Every row gives one point. The points of each table are mixes of a few directions, plus a little noise. How many directions does each table use, and how many do they share? Where both have some left over, give the other angles between the two spaces (their principal angles), to ten degrees, smallest first.
(in the rows, 128 means zero)

First (4 x 2):
[[121 171]
 [130 113]
 [139  52]
 [119 176]]
Second (5 x 2):
[[112 119]
 [192 162]
 [ 86 106]
 [171 151]
 [ 79 102]]
Directions: first 1, second 1, shared 0; angles 70

First (5 x 3):
[[124 163 173]
 [133  76  62]
 [123 181 196]
 [130 104  98]
 [130 115 111]]
Second (6 x 3):
[[106 107 130]
 [148 148 127]
 [101 102 130]
 [ 56  58 134]
 [192 191 123]
 [163 163 125]]
Directions: first 1, second 1, shared 0; angles 70

First (5 x 4):
[[160 182 126  91]
 [160 126 122 121]
 [147 189 129  90]
 [ 62  71 136 176]
 [111  72 127 162]]
Second (6 x 4):
[[114 172 151 129]
 [115 199 115 140]
 [160  49 187 107]
 [124 102 161 117]
 [177 119  81 141]
 [ 77 128  73 135]]
Directions: first 2, second 3, shared 1; angles 40

First (6 x 6):
[[168 126 120 118 130 121]
 [104 147 133 104 113  81]
 [ 43 105 177 130  93 249]
 [140 141 119 115 127  82]
 [139 131 106 160 159 106]
 [172 120 113 138 145 130]]
Second (9 x 6):
[[140 150 140 104 103 151]
 [ 89 115 137 131 124 132]
 [ 85  90 126 106 143 163]
 [ 98  77 108 141 170 124]
 [ 99 109 129 129 136 133]
 [149 131 120 129 134 124]
 [188 157 110 192 140  48]
 [120  95 119  84 145 182]
 [181 228 163 137  56  98]]
Directions: first 3, second 3, shared 1; angles 30, 60

First (10 x 8):
[[136 133 135 107 108 137 121 118]
 [135 106 185 112 151 177 145 156]
 [148 127 164 159 154  91 163 149]
 [ 72 137 153 138 173 177  96 172]
 [113 114  92 146 146 123 129 129]
 [161 116  86 148 114  68 159 100]
 [123 111 141 152 165 129 148 153]
 [141 140 128  50  56 183  91  88]
 [122 194 130  96  63 110  75  97]
 [129 102  66 169 150  84 153 119]]
Second (7 x 8):
[[158 124 100 110 106 116 111 210]
 [ 90 133 163 151 156 142 149  24]
 [ 84 134 169 155 160 145 153   7]
 [135 127 121 124 123 125 124 147]
 [149 125 108 115 112 120 116 187]
 [152 125 106 114 111 119 115 192]
 [128 128 128 128 128 128 128 128]]
Directions: first 4, second 1, shared 0; angles 90

First (10 x 9):
[[160 145 141 120 108 126 116 135 132]
 [149  83 115  67 210 173 106 107 159]
 [153  73 131  88 178 133 105 122 138]
 [ 93 160 122 167  95 121 151 131 116]
 [ 71 193 111 182  84 138 166 124 119]
 [115  67 149 164 100  44 130 153  84]
 [169 128 147 114 110 110 111 141 127]
 [134 148 139 147  90 105 130 141 116]
 [ 75 106  77  90 234 217 140  80 170]
 [162 180 147 139  72 115 124 145 124]]
Second (7 x 9):
[[155 102 144 130 139 131 134 135 118]
 [155 147 138  99 112  92  87 142 140]
 [143 124 135 115 146 126 118 134 129]
 [ 68 168  95 160  67 143 153 102 128]
 [  7 149  71 175  91  81 145 112 170]
 [227  63 182 125 154 164 149 144  83]
 [142 142 131  92 188 159 110 126 128]]
Directions: first 3, second 4, shared 1; angles 30, 30

First (8 x 9):
[[145 124  68 139 211  98 127 175 152]
 [149 174 174 127 151 145  74 124  79]
 [ 87 139 158 117 186 133 146 183 100]
 [127 165 173 117 130 125 108  99  83]
 [134  93 126 149  77 172 122 148 165]
 [165  77  77 148  16 138 132  72 194]
 [136 152 122 107 110  81 138  51 106]
 [ 81 102 123 120 145 129 177 171 142]]
Second (8 x 9):
[[130  52 120 139 182 142  86  45 124]
 [116 186 129  92  83  73 113 178 200]
 [120 105 114 106 110 103 105 156 118]
 [163 177 148 148 167 187 177  75 137]
 [137  98 199 166 124  96 160 189 158]
 [178 137 157 100 139 139 152 132 159]
 [ 75 147  56 131  98 136 101 128  53]
 [105 123 101 145 124 143 124 125  75]]
Directions: first 4, second 5, shared 0; angles 50, 70, 80, 90

First (9 x 11):
[[174 190 153 183 127 216 135 108  62 146 137]
 [137 137 133 136 147 134 120 115 134 137 151]
 [132 109 119 109  71 146 134 151  65 100  99]
 [145 100 148 144 119 169 173 131 124 138  57]
 [137  12 131  79 130 104 141 127 150 132 110]
 [119  57 115  81  88 103 133 152 113 102  98]
 [ 76 170 103 121 170  43  96 128 215 125 173]
 [122 131 118 112 163  87  90 110 160 134 199]
 [113 247 130 190 140 148 129 129 132 133 127]]
Second (9 x 11):
[[128 140 136 111 104 134 182 111 170 119 158]
 [117 123 136 137 111 141 129 128 154 116 147]
 [ 69 121  84 120 159 164  88 114 129 155  65]
 [167 114  93 147 111 105 190 106 156 128 130]
 [100 161  79  22 152 134 148  96  63 158  98]
 [137 140 218 162 190  98  48 156 117 107  84]
 [135 124 123 160  93 137 174 176 136 160 164]
 [128 128 217 160 155 120   7 165  94  86 133]
 [166 102  73 134  80 118 191 101 140 116 165]]
Directions: first 4, second 6, shared 1; angles 70, 70, 80

First (9 x 12):
[[ 95 123 117 172 114 135 108 124  93 144 102 171]
 [114 114 157  84  95  97 159 130 152 134 135 133]
 [160 143 153  81 130 166 130 152 150 101 131 102]
 [102 127 140 128 111 148 109 134 120 128 111 141]
 [126 125 140 104 123 116 136 126 146 126 138 111]
 [137 125 111 142 141 101 140 115 128 136 141 124]
 [105 134 128 148 130 166  86 132 111 123 109 131]
 [134 122 110 141 144  95 139 111 132 136 145 117]
 [179 140  98 150 163 125 144 126 121 124 141 122]]
Second (8 x 12):
[[126 127 121 127 113 130 129 124 156 126 141 109]
 [114 123 124 158 154 119 136 129 122 122 136 107]
 [126 126 125 155 117 143 141 139 110 123 113 153]
 [136 133 122 148 132 117 124 100 118 107 112 125]
 [147 110 181   7 117 148 131 164 110 144 128 158]
 [118 158 140 143 134 110 129 135 151 124 123 118]
 [127 117 114 156 124 134 136 116 122 114 126 122]
 [131 129  97 128 131 123  97 116 135 162 147 132]]
Directions: first 4, second 6, shared 2; angles 80, 90

First (9 x 14):
[[112 140 199 140 147 124 148 178 142 173 188 118 140 144]
 [ 90  99 115 100 106 122 106 181 132 100  35 180  93 121]
 [170 144 156 138 149 140 128 123  69 101 147 123 114 150]
 [123  66 165 129 142 104 129 132 175 115 121 133 193  80]
 [180 126 187  96 119 166 135 122 118 115 157  82 111 167]
 [140 174  86 177 137 135 131  92  92 153 187 114 110 114]
 [ 64  88  99 168 128  90 125 143 204 173 140 156 172  40]
 [153 131  77  76  80 164 126  72 153 120  96  88 100 161]
 [119 180  61 129 147 110 124 112  66 107  77 157 117 176]]
Second (8 x 14):
[[110 138 117 123  92 148 133 144 182 124 128 145 141 106]
 [114  82 145 144 180 126  77 121 131 104  87 124 137 104]
 [140 125 149 125  98 128 143 103 106 110 142 160 135 151]
 [103  86 112 228 101 149 134  97 146  96 153 142  57 158]
 [121 225 153   8 206   7 118 178  92 163 131  67 239 146]
 [131 139 113 125 148 123 128 143 126 149 128 100 118 122]
 [144  85 121 170  82 190 140 100 132 116 128 165  82 120]
 [161 144 113 100 117 151 150 138 111 165 129 120 117 114]]
Directions: first 6, second 5, shared 0; angles 30, 30, 40, 70, 90

First (10 x 18):
[[127 147 139 187 156 135 168  54 141 101 164 130 134 138 176  37 155 137]
 [176 157 106  99 119 105 129 177 123 112 101 116  87  79 130 205 116 106]
 [140 104 127  63 119 114 128 111 146  85 111 141 143 111 178 177 140 167]
 [139 131  93 120  91 134  60  85 143  93 145 123 144  62 183  84 157 214]
 [115 118 110 130 157 129 116 151 124 163 126  96 166 150 108 163 148 100]
 [ 97 106 163 188  80 163  68 113 132 157 153 156 161 115  76  53  91 174]
 [156 165 163 191 168 122 202 161 122 142 124 119 102 139  91 155 100  38]
 [129 159 115 128 124 123 144 185  96 158 114 126  56 149  75 127 101  72]
 [153 130 135  80 146 104 177 149 130 103  99 130 107 131 148 206 123  96]
 [ 48  65 130  92 119 152  87  96 124 161 140 146 182 204 112  74 146 176]]
Second (8 x 18):
[[104 104 140 194 125 122 115  88 128  95 111 139 141 148 135 137 134 113]
 [162 216 230 106 204 122 210 161  96 147  80  66  89 112 121  92 190 141]
 [136 103   7  94  65 124  96 206 148 143 196 152 129  90 109 139 106 138]
 [108  95 107 146 140 117 112  87 138 102 131 154 153 148 140 139 138 118]
 [115  82  13  71 160  94 113 124 156 111 182 182 169 131 138 141 163 126]
 [128 149 172 215  89 135 134 159 109 117 102  96 100 114 112 122 126 125]
 [145 135 146  40 124 157 117 109 134 173 133 127 127 134 136 129  74 139]
 [127 141 209 156 116 153 126  90 116 135  88 106 115 144 134 127  94 125]]
Directions: first 6, second 4, shared 0; angles 30, 50, 50, 70

First (8 x 20):
[[116  95 111 137  95  73 156   7  92  74 146 113 195 102 142  87 147 172
   86  98]
 [ 93 130 108 109 103 120 115 147 149  99 151 133 113  84 136 155 118  93
  182 112]
 [102  91 117 127 114  67 160  57 123  98 114 135 155  93 138 110 115 165
  122 108]
 [153 106 160 115 137 116 159  99 122 106 120 109 181 133 110 100 143 133
  121 187]
 [130 143 140 144 133 132 111 168 141 161 107 142  62 131 123 143 108 132
  119 127]
 [130 173  88 116 167 167 103 196 137 172 109 144 113 164 105 164 122  88
  172 131]
 [149 117 164 129 148 186 131 177 135 165 138 125 128 170 154 126 133 133
  113 121]
 [150 170 137 145 125 163  89 172 125 150 138 122  77 147 115 140 139 106
  110 140]]
Second (11 x 20):
[[106  62 125  85 171 184 181 156 148 153 141 139 226 167 191 130 122 139
  176  70]
 [144 161 129 158 100  95 100  92 107 110 127 117  84 110  97 117 139 133
   83 153]
 [138 151 129 148 108 105 110 105 114 115 126 121  98 114 107 121 135 130
   98 144]
 [119 146 128 114 136 127 114 190 160 139 108 142  79 110 108 160 106  92
  178 158]
 [132 147 129 136 119 114 113 130 128 124 122 127  96 115 109 132 126 121
  123 147]
 [129 118 128 129 128 132 136 115 122 127 134 126 148 135 138 121 133 138
  120 117]
 [137 177 129 147 106  94  89 141 132 119 110 128  44  95  79 143 121 104
  123 177]
 [126  96 127 121 137 147 154 102 117 131 144 124 190 151 162 110 139 153
  115  91]
 [108  70 125  90 167 178 174 158 148 151 139 138 213 162 182 132 121 135
  174  79]
 [120 155 129 120 131 120 107 188 158 136 105 140  64 104  98 161 105  89
  174 167]
 [149 124 128 161 101 111 131  31  76 105 153 105 167 141 137  82 164 175
   41 104]]
Directions: first 6, second 2, shared 2

First (10 x 24):
[[129 244 249 109 149 136 167  84 110 176 157 176 149 233 184  60  75 148
  162 162 158  67  89 135]
 [100 119  79 140 122 145 142 137 121  63 142 115 134 113 103 182 137 109
  135  88  96 124 137 122]
 [139 105 125 124 122 114 108 131 134 154 113 130 122 109 131 118 137 142
  121 136 141 153 132 129]
 [118  95  95 129 113 118 109 133 128 122 118 132 127  95 121 152 144 143
  131 108 127 165 136 125]
 [ 99 144 117 128 119 134 137 118 114  98 141 145 142 134 130 158 125 139
  152  96 118 133 124 123]
 [150 114 151 118 126 108 104 125 135 183 109 139 120 120 145  92 130 151
  121 154 155 152 126 132]
 [155 104  93 150 152 155 150 164 149  81 133  58 108 118  81 136 137  50
   80 149  90  71 146 130]
 [124  92  72 143 127 140 131 151 135  79 128  93 120  96  93 167 146  95
  110 110  99 124 145 125]
 [157 127 173 114 130 105 105 120 136 201 108 144 121 134 155  73 124 155
  121 167 165 146 120 134]
 [110 136 127 124 119 124 126 118 118 124 131 148 137 129 137 141 127 149
  147 109 131 145 124 125]]
Second (8 x 24):
[[ 84 165 135 131 118 151 144  84 105 153 133 161 153 109 123 170 117  96
   95 102 103 163 177  97]
 [176  89 134 116 125 107 108 175 136 102 122  97 110 129 131  82 144 163
  163 155 151  94  71 161]
 [196  93 156 122 132 111 139 147 126 102 112  92 111 128 142 112 154 147
  146 135 126 113  59 157]
 [175 108 148 124 140 121 122 151 142 144 114  99 111 124 125  85 140 115
  109 168 128 101 121 144]
 [ 60 161 108 146 105 159 143  77 103 146 152 150 156 124 114 195  81 102
  101  95 163 185 133  80]
 [ 75 158 124 110 108 135 110 122 108 131 136 177 154 102 123 132 135 135
  139 111  96 133 191 119]
 [ 92 155 105 143 151 129 148  97 142 126 130 158 130 155 138 167 125 122
  129  91  96 145 176 115]
 [166  96 115 132 146 109 111 171 161 120 124  92  99 152 127  80 128 144
  143 167 161  91  96 152]]
Directions: first 3, second 5, shared 1; angles 70, 90

First (8 x 32):
[[116 116 119 158 115 136 143 127 138 100 107 107 149 106 140 132 117 129
  144 152 122 115 164 135 179 150 112 133 127  98 150 112]
 [136 139  91  61 151  91 115 120 137 145 192 161 109 183 119 105 132  96
  146  83 153 133 148  89  51  93 148 110 169 166 138 221]
 [122 116 159 183  90 164 154 165 147  99  50  74 154  68 158 194 120 174
  107 164 121  92 122 183 211 168 143 123  93  79 114   7]
 [128 124 131 114 129 121 129 137 138 126 122 124 121 132 147 144 124 132
  124 113 137 121 126 130 121 125 149 113 128 132 124 118]
 [124 119 150 106 163  98 102  91  97 149 149 164  88 159 141  79 126  99
  133 104 116 176  90  91  84  98 114 132 121 170 127 172]
 [125 125 129 125 136 122 124 116 122 129 135 135 121 134 129 114 124 119
  134 126 126 137 127 117 124 125 119 130 127 135 133 142]
 [133 136 126 136 134 134 118 110 106 142 147 145 129 133  94  99 137 118
  128 139 118 148 120 120 118 123  98 150 130 133 127 156]
 [142 148 122 141 104 158 139 157 139 135 122 112 152 111  94 159 143 155
  107 145 133 103 126 159 138 142 136 135 130 108 108  96]]
Second (11 x 32):
[[244  80 170  77 101  85 191  46 199  77 122 225 100  75  67 102 168 242
  123  73 197 186 119  84  74  97 141 184  85 124 145 142]
 [ 79 150 110 151 140 148 100 163  96 152 132  87 140 151 151 139 112  80
  129 152  98 104 129 148 149 140 122 105 146 131 119 122]
 [126 140 129 131 131 137 118 136 115 145 135 126 129 135 116 127 133 122
  119 133 121 129 114 134 119 126 124 129 130 133 116 129]
 [143 104 131 118 122 109 150 108 155  97 116 139 123 113 140 127 123 148
  142 115 146 131 149 115 137 127 135 132 120 119 148 128]
 [194  81 150  95 110  88 180  70 189  72 112 182 111  88 116 115 139 198
  141  90 178 157 148  94 115 115 142 156 101 117 158 134]
 [129 133 129 129 129 132 124 131 123 135 132 129 128 130 121 127 131 127
  123 130 126 129 121 130 123 127 126 129 128 130 123 129]
 [104 144 119 140 135 141 110 149 107 147 133 108 134 142 133 133 123 102
  124 142 110 117 122 140 134 133 124 117 138 132 118 126]
 [143 111 132 120 123 115 145 112 148 107 120 140 124 116 132 126 127 146
  136 117 142 133 140 118 130 126 133 133 121 123 141 129]
 [ 86 137 112 145 136 137 112 153 111 134 125  93 138 143 159 138 109  90
  137 145 108 106 142 141 154 140 126 106 143 126 131 122]
 [ 78 160 111 152 141 155  92 170  86 165 138  87 141 156 141 138 117  76
  121 156  92 105 118 152 142 139 119 106 148 135 109 123]
 [ 84 167 114 152 142 160  87 171  79 176 144  92 140 158 128 136 124  78
  114 157  90 110 105 154 131 136 116 110 147 139 100 125]]
Directions: first 4, second 2, shared 1; angles 80

First (10 x 32):
[[ 83 122 130 149 145 156  75 116 118 160  79 102 109 137 103  86  77 129
  127 109 132 171  90 141 127 138 135 111  91 147 138  74]
 [ 83 127 129 149 145 160  74 116 118 160  80  98 107 142  99  83  77 125
  129 106 129 172  89 140 127 138 134 111  90 148 139  73]
 [151 130 127 118 119 114 154 134 135 113 152 142 139 122 141 150 154 129
  127 137 127 107 146 121 129 124 123 137 146 121 122 153]
 [133  98 128 120 149 112 102 115 126 127 117 138 154 115 145 136 114 134
  104 153 142 117 137 139 137 146 123 119 117 132 132 135]
 [ 98 141 128 146 128 155 108 128 125 148 102 105 102 142 104  98 104 125
  143 102 121 158  99 130 122 125 134 123 111 136 133  91]
 [ 80 128 130 152 145 159  72 114 118 162  76  96 107 141  99  80  73 128
  133 107 129 174  86 142 125 136 137 110  90 150 142  71]
 [146 163 129 127  95 128 186 148 136 114 168 133 110 137 124 144 170 123
  152 111 114 115 138 110 118 106 129 149 160 112 118 147]
 [201 100 126  88 126  68 181 134 138  80 189 182 187  97 187 204 189 137
   97 186 138  51 198 123 140 132 113 144 172 103 115 217]
 [109 111 130 133 146 134  89 116 122 142 101 120 133 128 125 110  95 129
  116 132 135 144 113 140 132 140 129 115 104 139 135 106]
 [196 160 128 100  82  94 238 159 146  77 216 166 140 118 158 194 224 126
  142 139 112  67 184 100 121 101 120 166 198  95 107 210]]
Second (9 x 32):
[[119 210 131 149  69 165 204 161 138 127 162 108  62 156  86 115 173 114
  192  63  91 150 106  98 102  86 137 157 164 116 115 113]
 [131 101 128 121 147 116 104 118 125 128 117 135 149 119 141 132 113 133
  107 149 140 121 135 137 137 141 125 119 117 132 132 132]
 [135  59 125 110 179  97  63 100 120 129 100 145 184 103 165 139  90 140
   73 184 160 109 146 153 150 164 121 103  97 139 139 141]
 [126 145 128 132 115 137 145 135 130 127 135 123 113 134 119 126 138 125
  142 113 119 133 123 121 122 119 130 134 137 125 125 124]
 [141   7 124  98 215  74  17  79 113 130  78 158 225  86 190 147  62 150
   34 225 183  96 160 172 165 190 115  85  75 147 147 150]
 [130 114 128 124 138 121 115 122 127 128 122 131 140 123 136 131 120 131
  117 139 134 124 132 134 133 135 126 123 122 130 131 131]
 [124 163 129 137 102 144 162 142 132 127 143 119  99 141 109 122 148 122
  156 100 112 137 117 115 116 109 132 140 143 122 122 122]
 [119 205 130 148  72 163 200 160 137 126 161 108  66 155  88 116 171 113
  189  66  92 149 107 100 103  88 135 156 162 116 116 114]
 [126 145 129 132 115 136 144 135 130 128 135 124 114 134 119 125 137 124
  142 114 120 132 124 122 123 119 130 134 136 125 125 125]]
Directions: first 2, second 1, shared 1

First (8 x 32):
[[249 131 110 146  60  75 187 134 117 163 108 137 151 140 146 114 193 117
  131 153  38 133 160 139  60 174 171 167 177 151  78 188]
 [104 118 142 121 112 127 102 143  89 132 152 119 137 135 128 124 133 109
  114 124 120 148 100 133 121 114 134 125 112 141 115 104]
 [178 119 129 158 170 107 170 136 229 123  47 165 148 127 111 117 132 205
  175 128 126 106 206 149 120 141 134 128 173 106 144 182]
 [ 41 137 160 146 169 150 156  94 124 123 153 133 138 159 117 140 103 186
   91  98 160  90 113 123 175 144 142 114  94  91 123 136]
 [125 147 135 147 113 123 185  92 103 146 152 130 138 157 136 136 143 149
   90 122 106  96 120 120 133 173 159 142 121 112  96 163]
 [ 80  86 179 135 126 108  78 189 102 130 133 135 175 150 110 105 140 148
  128 109 106 171 111 170 104  92 153 110 114 145 102  94]
 [100 128  84  65 154 182  14 145 136  87 137  95  58  55 132 139  68  30
  170 144 215 169  96 100 163  49  36 102 106 151 211  34]
 [149 159  85 107 120 153 136  87 122 122 144 109  80 102 146 147 112  79
  123 145 154 111 117  91 149 138  97 136 126 126 153 125]]
Second (9 x 32):
[[ 64 161 111 105 137 174 128  72  89 118 186 101  82 120 142 158  92  90
   89 123 180  99  81  85 182 136 100 121  85 109 148 102]
 [108 138 122 121 130 145 128 110 115 125 146 119 115 126 132 136 115 115
  116 127 144 119 113 115 144 131 118 126 112 121 134 119]
 [106 139 122 120 131 143 127 107 114 123 150 117 112 127 133 139 116 114
  113 127 147 118 109 110 148 129 119 126 114 123 137 120]
 [150 115 134 138 124 111 128 148 141 133 107 136 144 133 124 118 145 140
  143 129 107 139 145 143 109 127 138 128 144 135 122 136]
 [  9 193  92  87 147 221 123  17  53 108 239  77  40 114 152 183  57  61
   51 122 231  73  33  43 235 140  73 116  45  93 169  78]
 [172 105 141 144 121  93 128 168 157 135  90 148 162 133 118 108 154 152
  155 132  94 148 162 160  91 123 149 132 159 139 114 145]
 [233  70 159 163 112  48 131 226 196 148  30 173 205 140 107  81 193 188
  195 136  40 177 209 201  34 116 175 139 201 158  93 172]
 [158 111 136 138 122 104 128 153 145 133 101 142 150 129 123 113 145 142
  146 130 104 140 152 147 101 126 142 131 149 135 119 139]
 [155 113 138 136 123 109 127 150 142 134 107 140 147 131 122 117 140 143
  144 128 106 140 147 146 107 124 140 131 146 135 119 138]]
Directions: first 4, second 1, shared 1
